Each row is a point. The window is the flat piece filled in between its corners: a triangle in 3 columns, a solid with four corners in 4, and so on. A path goes straight from each point to the next, and from the last back to the first. List the points from which the path goes on through the window.

Window (3 x 3):
-0.55 -5.22 +0.92

+1.57 +3.82 +1.26

+2.06 -1.82 +0.05
Path:
(1): +1.16 +1.12 -0.10
(2): +0.88 +0.33 -0.73
(3): +2.70 +0.58 +2.01
(4): +2.97 -1.57 +1.62
(5): +0.78 -1.46 -1.43
(6): -1.08 -4.75 -0.64
(7): +1.05 -4.20 +2.85
(8): +2.89 +1.23 +2.15
(9): +1.55 +2.04 -1.51
(10): -0.28 +1.14 -1.36
(11): +2.23 +0.73 +3.64
(12): +2.74 +0.80 +2.88
Through the window after points: 2, 4, 6, 10, 12

Window (4 x 4):
-0.50 -5.44 -4.82 -4.85

+1.32 -0.14 +0.26 +1.63

-1.63 -0.27 +2.45 +2.32

-2.47 +0.50 -1.45 +1.85
Path:
(1): -0.73 -2.39 -1.36 +3.93
(2): -1.50 -0.84 -1.50 +2.39
(3): -1.41 +1.43 -0.67 -1.96
(4): -3.30 +1.13 -0.74 -3.47
(5): +0.06 -4.44 -2.38 +0.95
(6): -0.51 -2.94 -0.12 +3.92
(7): -0.82 +0.97 +3.46 -2.44
(8): -1.79 +0.75 +2.14 -2.05
(9): -1.27 -1.59 +0.49 +2.35
(10): +0.23 -3.63 -0.70 +1.10
(11): +0.37 +0.17 -0.32 -1.85
(12): +1.01 +1.42 +1.01 -0.68
(13): -0.19 -2.34 -1.63 +4.26
(14): -1.08 -0.26 -0.27 +4.18
(15): -2.47 +2.75 +1.37 +0.31
(16): -1.09 +2.40 -0.15 -0.81
Through the window after points: 2, 4, 8, 12, 16
